Rows are points. The last column is the point's height on a tilted bowl or saddle (a function of degree 2), plus a little noise. Count its main directions that bend up, bend down and stay straight.

Points, 12 rows:
[[-30  -4 -13]
 [-43 -11 -14]
 [ 34  29  59]
 [-22 -34   4]
 [ 12 -60  54]
 [ 12 -51  44]
 [  3 -11  14]
 [  7 -12  21]
 [ 22 -30  41]
 [  5  36  32]
 [ 24  -6  37]
 [ 21  51  60]]
Directions: 2 up, 0 down, 0 straight

Points:
[[ 10   1  25  -1]
 [ -8  17  26   0]
 [  9  22  -6  -8]
 [ -4  11   3  -2]
 [-30  17   5   1]
 [-41   3 -13   0]
 [  2   8  11   0]
 [ 59 -18 -12  56]
 [-42   6 -15   0]
 [ 24  -3  13   6]
 [ -4 -60  14 -60]
 [  9   7 -11   1]
 [ 48  13  31  11]
 [  9 -11 -17   8]
 [ 36  13   9   8]]
Directions: 1 up, 1 down, 1 straight

Points:
[[ -5 -40   2   0]
 [ -4  -5  49 -17]
 [-42 -27  52 -23]
 [ -5 -15 -52  15]
 [  8  22  20  -9]
 [-18 -20  27  -9]
 [ 24 -15  46 -14]
 [ 10  40 -42   5]
 [ 27  15  19 -16]
 [  2 -28 -14   3]
 [ 28  15 -17 -12]
 [-44  27 -47  60]
 [ -1   7  60 -20]
 [  9  -2 -29   2]
 [ -2  19   0   2]]
Directions: 1 up, 1 down, 1 straight

Points:
[[ -2  -9  -9  15  -9]
 [ -3   2 -22 -22   8]
 [ 28   3 -14   5  -6]
 [-20  40 -24   5   3]
 [ -8  10 -12  23  -8]
 [-25  17   5  -2  11]
 [-60  -8 -37   5 -19]
 [ -8  10  34  12 -33]
 [  9  34 -37 -11  -9]
 [ 48   7   4  57   6]
 [ 10   4  37 -19 -52]
 [ 28  -9  31  -6 -60]
 [-29  -1  -8  -1   8]
 [ 18  -6 -23  12  -3]
 [ 15  -6 -15   0  -4]
 [  5 -14  18 -31 -18]
 [-10 -16 -44 -25   3]
 [ -9   9 -13   4   1]
 [  0  10   0  32 -13]
 [ -8 -19  -4   5  -8]
 [ -3  13  33  20 -35]
 [-12   4  23  -5 -12]
 [-33  -9  13  -6   7]
 [  9 -24   1   3 -13]
 [  3  21   7  -6  -7]
 [ -3  -6  21   1 -21]]
Directions: 1 up, 2 down, 1 straight

Points, 40 rows:
[[ 33  -9 -36  -5  -1  22   9]
 [  9  -4 -25  46   8 -34  14]
 [  9  53   6  11 -12 -50   3]
 [-18   1   6 -10  -3  -4  11]
 [  6  44  -3  -5 -11 -39  14]
 [ 37 -37  -5   4  50 -20  19]
 [ 46  26  -3  -1  13   5   3]
 [  0   6  12 -12  12   6  17]
 [ 12 -15   6   1 -42  -8   0]
 [-15 -30  -4  17   6  -5  14]
 [-11  26  -8  10 -11  25  -4]
 [ 11  33  15   7   8  -9   8]
 [ 24 -45  -7   2 -18 -18  14]
 [ -3  13  12  11 -25  23   0]
 [-12  14   2 -25  39 -18  51]
 [-10  -4   1   7 -38   4  -3]
 [  2 -29  -2  -8 -26 -14   7]
 [ -1 -12 -29 -11  37 -11  37]
 [-18 -25  15   4 -13  14   3]
 [ -6  41  18  12 -21  31   0]
 [-18  44  14  -8   3  21   6]
 [-14  -6 -25  -1   1  10  11]
 [ -8  20 -22 -33  15 -44  60]
 [  6 -38  12 -14   6 -16  18]
 [  3  -4  33 -36   6 -31  32]
 [  5  24 -29  20 -13  20   3]
 [-12 -26  51  10  22 -43  28]
 [-10   1 -18 -27 -25  -8   9]
 [-11 -34 -26  28  -4  26  12]
 [-35   6   1  21  53 -32  37]
 [ 24   1 -16 -13 -35  18   2]
 [ 23   9  22   5 -33 -22  -5]
 [ 26 -24  10  16   8  -8   9]
 [-14 -12 -16 -11  -1  16   8]
 [ 24   4  -5  -3 -36 -31   6]
 [-20  -5   0  32  60 -12  17]
 [  1  -9 -14   1  32  21  12]
 [ -8   6 -23 -25  19 -15  37]
 [ 18  -4 -15 -30   6 -17  23]
 [ 36 -54  -7  38   9 -13  12]]
Directions: 2 up, 3 down, 1 straight

Points, 68 rows:
[[ 39   0   6  21 -16   5   8  15 -15]
 [-45 -24   1 -21  27  28  -7 -16 -60]
 [ 31   7  -5 -26 -23   5 -12 -28 -14]
 [-14   2  -6 -10  13   0  12 -41  -8]
 [-20  34 -13  36  -3   5 -17 -10   6]
 [  5  22  19 -12  22 -28   8 -22  24]
 [ 23 -15  51   6  39 -32  25  17 -33]
 [-22  -6   6 -23   7   0  -8  14  -2]
 [-23  -1 -17  24 -23  13  22  -5 -20]
 [  4   1 -37  31  -4  24  12   3 -22]
 [ 25   0  34 -25  44  18 -14 -14   9]
 [ -7  17 -19 -17   1   8  -6 -31   8]
 [-25  20  15   4  44  -8 -37   1  14]
 [ 12  14  -4  26 -33   3   9  16 -17]
 [  0 -16  20 -10  14  10   3   7 -16]
 [ 44 -16 -27 -23 -21  -3  18  24 -17]
 [ -6  -4  14   5  34 -23   8  -6  -2]
 [  6  -1  17  -9 -13  10  -8 -21 -15]
 [ -7 -11  -3   1  -3  -2  -7 -18 -10]
 [ 14  14  -2 -19  22  15  19 -16  31]
 [ 25   6 -22  35  -1  11 -14 -10 -13]
 [ 28 -10   9 -15  42  17   2 -20   3]
 [-22  38 -18  -7 -12  -2   6  -8  24]
 [-11  11   5  10  12 -10  -6  36   3]
 [-19 -46   2  33  24 -18  -2  -4 -40]
 [-16 -13 -28  17  21   9  20   7 -17]
 [ -9  25  -3 -48  -5   9   1 -29  19]
 [ -1  16  14  33 -33 -12 -38  51 -40]
 [-26   3   7  10  -1 -39  17   3   2]
 [-34  16  -7 -15  42 -30   1  -5  12]
 [-12  -3  -6   9  22  16 -28  26 -12]
 [ 22  33 -28 -24 -18  20  15 -24  20]
 [ -2 -52 -20  34 -24 -26 -22  -4 -35]
 [ -7   3 -24  47 -32  -8  17  27 -28]
 [ 10 -19 -34   4 -24  25 -16  10 -36]
 [ 25   0   9  24  20   5 -11  -2   6]
 [-36   7  -1  60  31 -17  25   0 -16]
 [-14 -30  -5  27 -10  -3  10  11 -29]
 [ -1  18 -19  -8  13 -13   6   9  28]
 [-10  10   3   6  20   7   3  -8   7]
 [ 34  30  19   2   6 -12  33  15  40]
 [-19  11   6  14  16  -1  23 -25  -4]
 [ 13  25  36  14  -6  31   2  -6   3]
 [ 15  36  25  26 -18 -20  21 -24   5]
 [-15   2 -13 -26  21 -33 -10  -5  13]
 [ 34 -30  -8  -1  13 -38 -11  -2 -40]
 [ 12  18   5 -30 -15 -12 -11  49  14]
 [  3  21 -19 -23  -6 -24 -35   8  20]
 [ -1   2 -13  51  -7 -11   7  -1  -8]
 [-10  16 -22  -5 -19 -16  10  23  21]
 [  2  20 -11  11  26 -13  20  -9  25]
 [ -6 -26  28 -15  21 -36   2  -7 -37]
 [-15   2   0 -15   5 -24  -8  23   7]
 [-14  -7   4   6  22 -24  18 -18  -4]
 [ -2   9 -19  21   3 -22  27  23   2]
 [-22 -32  -5 -25  16 -21 -14   6 -24]
 [ 12  -3 -27  12  32  16 -11  -9  -4]
 [  6  21 -37 -13  -1 -14 -13  11  25]
 [  7   1   1  -1 -35 -26  24  22  -7]
 [-44   4  16  -7 -19   9 -17 -17 -31]
 [-28   0   1 -10  -1  12  -1  -4  -5]
 [ -6  16   3  19  -7 -25  -8  45  -4]
 [-40 -13 -16 -10  16  20 -23  19 -16]
 [ -5  34  17   0 -14   8 -11 -30  -6]
 [-31 -31 -15 -17  -5 -11  -4  18  -6]
 [ -8  -2 -20  -7 -19 -19  -7  -9   5]
 [ -4  -4 -17 -35  -1  -9 -17 -49 -17]
 [ 26   5 -38 -24  22   4 -11  21  10]]
Directions: 2 up, 5 down, 1 straight

Points, 75 rows:
[[ 24  -9 -26  -6   5  -8   1  36  15]
 [-18  21   3  -1 -19  -3 -13 -16 -10]
 [-36  10  15  32   2  -5 -19  23   5]
 [-16   5  -4  23   6 -20  -5  39 -22]
 [  3   5  13  15  -2   7  -8  14   1]
 [ -5  15  -7   0  -3  -4 -25 -56 -22]
 [ -7  14   9   1  -4  -5 -10  29  -9]
 [-32 -14  26  23 -26  11  18  23 -29]
 [-21  30  17 -16 -27  21   5   4 -15]
 [-11  -7 -16 -18  26 -10   5 -15  -3]
 [  9  10  25 -20  -8  15 -18  28  15]
 [-10 -34 -18   7  -2 -25  20 -28  35]
 [ 10  18  -8 -48  -8 -12  -3   8  -4]
 [ 25  19  11  -1 -11 -27 -12 -15  -6]
 [ -1  29 -17   4 -25 -24  10  14 -14]
 [ 25  -3 -20  -1  -8   7  16   0  32]
 [  3 -12   2 -19 -12  -5  10 -11  -4]
 [  9 -17 -14   5   4  -5   8  11  15]
 [  3   0   1  -2  -5  23  -4  19  16]
 [ 17  13  -5   0   7  -8  21  -5  11]
 [ 23  -4  -5   3   9 -15 -10  10   3]
 [  2 -10  22   7  -8   1 -42 -17 -21]
 [ -1 -34 -11  -9  -2  -1 -14  -6  -3]
 [ 19  -7  -9  -5 -18 -24 -12  19   1]
 [-49  10  11  28   8 -35 -13 -23  27]
 [-46  11  -2 -15  13 -50 -18  26 -56]
 [ 11 -16  19   2  -7   3   1 -13  -4]
 [ -4   6   1  23  28   7  -5  -9   7]
 [ -2   6 -10  15 -24  12 -10 -11  -1]
 [ -9  12  24  19   1   2  13  35 -18]
 [-23  10 -28  -4   2  -9  18  24  -7]
 [  4 -18   4 -40  17  -5  -5 -16 -19]
 [  8  -1  26 -11 -11  -6  41  11 -17]
 [-13  -6  -2  24  15 -21  14   5   5]
 [ 20 -24   0  35  -7  14  -5  -6  11]
 [ -4  21  15   5 -18 -10  11  16 -23]
 [ 18  -9 -22  -6 -40 -37  26   9  34]
 [-21 -25 -26 -20  -7  -1 -13  -6   4]
 [ 14   0  29  13 -12 -16 -12 -12  -8]
 [-12  -2  -6  28 -25  35   9   0  -2]
 [ 10  -1 -12   4 -33   1 -22 -25  -7]
 [-10 -16 -11  12   7  -3  35  -5  19]
 [-13  23   1  -6  22   7  -3   7   3]
 [-24  18   4  -1  14  21  18 -18  -5]
 [  4  10   1  10 -24   6   7  -5  -6]
 [-19   7  29   6 -60   2 -10  -8 -47]
 [ 30   0  20 -12  18 -23   7   0  16]
 [ 17  23  32  -9  18  -8   5  20   8]
 [ 19  45   9 -36  28  -9   8 -18  13]
 [-10  11  15   6 -15 -15 -23 -14 -13]
 [ -1  16  13  -8   9   1  -4  -4  -1]
 [ 14  25  34 -18  32  31   9 -15  33]
 [ 16  -3 -18   0 -16 -10  14  -6  21]
 [ -6  -5   1  31  24  -6  19  -2  15]
 [-47 -13  29  30   5 -14   7   4  -3]
 [ 29  14   9   9  -9  20 -33   5   6]
 [ 13   8  -1 -23 -44 -12 -18 -14 -12]
 [ -1 -39   6  -3 -16  39   4 -18  -5]
 [  6  20  -8  36  22 -12  39   1   3]
 [  6  13   5  -7  -8  28  32 -16  -8]
 [-22   5  28   3   6  15 -31  17  14]
 [ 41 -23   0   4   9  33   9  31  60]
 [ -9  -3 -10  20   9  -9  21   6   6]
 [  3  16   7 -10 -11 -11  -3  -3 -10]
 [  9  -8  32 -14   3 -14 -11 -26 -18]
 [-16  15   3   5 -13 -26   7  24 -29]
 [ -5 -19   2 -13  18 -13  -8   6 -15]
 [  7 -22  -6  11  13 -11  -7 -18   7]
 [ 29   7 -27   8   1  33  -5  -1  15]
 [ 29   3 -12   7  40  18   2  -2  16]
 [-30 -12 -18 -19   0  -9 -10 -25  -8]
 [ 10 -15  -3 -17  -1 -22 -41  -2 -33]
 [-20 -19  -6   6  -8  12   1  24   9]
 [-11   2 -14  40  10   7  23  25  -5]
 [  7   2  -4   7 -20  18 -14  -5   2]]
Directions: 3 up, 3 down, 2 straight

Points (67 x 9):
[[ 20 -19  14 -24   2 -14  -9 -39   2]
 [ 20  -8 -19  12  22   2  51   9  14]
 [ 11  14  -2   2  -6  -2  41   2  15]
 [  2   7  -9  25   5 -11 -43  -4  28]
 [ 14  -6  24 -33  11   3  26  -2   3]
 [ -2   3  31 -15  -4  -3   7 -33   2]
 [  3  15   2 -21 -22  -3   2   3  11]
 [ -6 -30  -4  -3   5 -13  11 -11  -8]
 [ -2  13 -42  20  -6  19  17 -49   5]
 [ -3   4   7   8  48 -14  22   5  25]
 [  1   8   3  25   0 -22  10 -28  10]
 [ 19  18 -10  15 -13  20 -17   9  31]
 [ -4  10  -9  13  21  -6  -9 -19   1]
 [  9  -7  14 -18   9  18 -23  17  19]
 [-15 -30  -1  24  10 -10  15  -2   1]
 [  4  -5  25 -11   8  13  25 -23   5]
 [-15   9   4  32   7  45   0  -3  42]
 [ 11  -8  -5 -16 -28  -5 -26  46  33]
 [ 25  -4  36  11 -16  -7 -44  11  60]
 [  9  22  23  -6  -1  -7 -21 -17  18]
 [ 36 -35  -9  -2 -17 -29  18   2   5]
 [ -5  40  -8   5   3 -29  16  12  33]
 [  5 -28  23  -9 -21  22 -40 -10  42]
 [ -9 -27  29 -19  15  -1   5 -16  -2]
 [ -4   6  19  29  38   6  17 -27  23]
 [ 21   1  28  18  32   7 -19 -21  28]
 [  6 -19   3 -28  -6  -1  -7   5  -1]
 [-16   0 -21  13 -24  -8  -4  13  17]
 [  6  49 -42 -16  22 -24  13  -1  18]
 [ -3 -23  -8 -23  27  -3   4  12  -8]
 [ 50  23   3   5  27  -7 -25   4  48]
 [-20  -9  -5 -16  26  20  -4   1  -1]
 [ 60   5 -38 -21  -5  17 -12  36  43]
 [-13  14  26  18 -17   5 -21  13  42]
 [-16  15  -9 -16  22  14 -31   1   5]
 [-34  12  -2  -8 -21   9  -3   9  16]
 [ -6   7  -2  -9   3 -18 -47 -11  14]
 [ 21 -19  39  10  18   3   3 -30  22]
 [  2  10  38   4   0   2  28  -6  24]
 [-22 -24  23 -25   7 -31  28  -4  -2]
 [ -9  -7  17  21 -43  -3   7   0  30]
 [  9   2  -4  17   3 -32 -19  -6  21]
 [-26  11 -18  21   5 -29 -21 -13  11]
 [-12   2 -12  -8   4  27  -1  -5   5]
 [ -5 -52  -6  23   6   5 -11  25  -2]
 [-20 -29  -3  25  -3  -3   3 -26   6]
 [-16   5   6  -8  23  23 -31   9  21]
 [ -8 -14 -11  11 -28 -19  -1  -3  11]
 [ 14  -7 -12 -34  -7 -32 -14 -12   4]
 [ -4  16  18  34  21  23  -3 -26  25]
 [ 33   5  23  -6   8  21  -3 -33  19]
 [  7  13  18  19  30   9 -16   3  29]
 [-14 -23   4  10   7 -10 -18 -17   4]
 [ 37  19  41 -16  14  19  16   5  43]
 [ 13 -17 -14  -1 -28  -5 -11   5  13]
 [ 12 -13  14  -5   8  -2 -10  41  13]
 [  8 -12  -5  -6  27   9  15  17   3]
 [ 21  22  10  23  -8 -25   2 -31  24]
 [ 23  -9   6  -6 -10 -43  17  19  24]
 [-31   4  -5 -20   1   2  -1  -5 -11]
 [-24 -29 -25   4  19  27  27  -6  12]
 [-12  11  -8  28  -4   6 -13  -8  17]
 [-15  -8  26 -13  32 -51  14  14  33]
 [ -8  -5  19  -5 -16 -19  44  26  11]
 [-41 -21  22  24 -20 -16   9  -7  24]
 [  9 -16   3   2 -33  26  -9   0  27]
 [-46   6 -14   1   2 -26  -6 -20  -8]]
Directions: 6 up, 1 down, 1 straight

Points, 71 rows:
[[ 22 -33 -34  -2  12  29  13 -23 -34]
 [-14 -18 -41  -3   7   0 -14 -12  -4]
 [  2 -11 -27  10  -3   4  20  31  35]
 [  5  -8   3  -9  12 -12 -15  -6   4]
 [-20 -25  15  -4   2 -20  -7 -38 -36]
 [-19  -3  30 -45  25  13 -20  29 -43]
 [-24 -31 -16  12 -20 -22  -6 -20 -18]
 [ 13   3  16   7 -23   9  10  11  16]
 [-15 -13  -6   6  -6   9 -12   8   4]
 [ 18  42  22 -39 -42  -7  14 -30 -53]
 [ -4 -23  -5   6 -14 -20  11 -26 -10]
 [  6  -2  18  29  18 -12  43 -28 -14]
 [-17  23   2  10   3  -1  14 -42 -20]
 [ 11  -3  15 -27  -5  20   7  -8 -30]
 [-22  40  -1  12  13   6 -20 -16   0]
 [-12  14  10 -36   8  17 -36 -18 -15]
 [-10  14  -5  12  24   3 -44  -8  23]
 [-33  16 -51 -25  -2  38  39  21   6]
 [-20  -9  22 -10  19  60  14   4 -24]
 [ 16   6  -6  22 -17 -16  10   8  40]
 [ -8   0   0 -12  22 -12  15   5  11]
 [-11   0  11  -3  -7   6 -39 -10   7]
 [ 21  -5  17  25  14 -27 -16  -9  -6]
 [-37  12   2 -19  -6  -1   0 -26 -36]
 [ -7  -3  12 -29  18   5  16  -5 -13]
 [  7  13 -18 -25   8  15  37 -27 -21]
 [-16  -7 -17   9   0  27   0   1   7]
 [ 15  -1   7  11 -22  46 -32  23   3]
 [ 54   5  -8  24 -27 -11   3  21  56]
 [ 19  15 -22 -10  -2   2   4 -22   4]
 [ 30 -33  12 -29  33 -17  14 -31 -37]
 [  5   7  -3  -1 -10  19 -18  -8   9]
 [ 34  11  10  -1 -16  -4  25  25  23]
 [-50 -12  -2  12 -11 -32  14  26   2]
 [  6  28  -7   1 -22 -11  -5 -19  13]
 [  8  -5 -11 -17  14   2 -22  32  -4]
 [  0 -13  10 -35 -13   0  -2  39 -13]
 [-15  56 -31  -2  -5  20  20  22  -6]
 [ -5  18 -14  -5 -10  -3  32  12  34]
 [-37 -31  27  20   4  12 -10   7 -12]
 [ -6 -17  24  -2  16  -2 -18 -10 -12]
 [  0  18   4   7   6 -19  -2  32   7]
 [-35  21  -2 -22  10  -4 -19   1 -18]
 [ 17  16  35  21  -6  15 -25  13  11]
 [  6  12 -32 -19  24  14   2   4   4]
 [ 50  16 -38 -26  13  -9  21  28  31]
 [ -3  10   5 -12   4 -10  22 -14  -5]
 [-40   0  40   0  13  16 -37   9 -21]
 [ -9  -1 -22  39  12  50   9 -21  33]
 [-23  25  -6  -2   6  23 -26   1  -6]
 [ 22   8  -2  26  29  -3  23   4   6]
 [-26 -10 -10  16 -21  27  17 -18   3]
 [-21  16   7  41  16  40  -5  11  60]
 [-26  22  -9  35   6  -5 -25  16  15]
 [ -6 -17   4 -12   5 -26   8  17   5]
 [-14   1  13 -10  -8  23  35  -6 -12]
 [-36  30  -6 -20  -8 -10   2  38  -8]
 [  3  30   4 -37 -50  18   6 -27 -53]
 [ 21  19  -6  -1  33  36 -39   1   2]
 [ -6  18  23 -26   6 -19   7  33 -16]
 [-20 -11   3 -37   6   3   1  -8 -15]
 [-28  33 -34  32  -9 -21 -35 -23  -9]
 [ 20  13 -10 -10  36  18  29   7  -2]
 [ 34  -5  -5  -6  42 -30  -3   8 -10]
 [-27  -7  -9  24 -31 -13   3  17  27]
 [-12  -4  12  -6  25   3 -27   0   2]
 [ -1   3  -4   7   7 -24  18 -29  -8]
 [  8  14  17 -15   8  34 -24  15 -26]
 [ 13 -23   5  -6  11  31  12   3 -22]
 [ 14   0 -26  -2  21  -6  43  -1  25]
 [-10   7  -2   0  11  -4  26   0  16]]
Directions: 3 up, 5 down, 0 straight
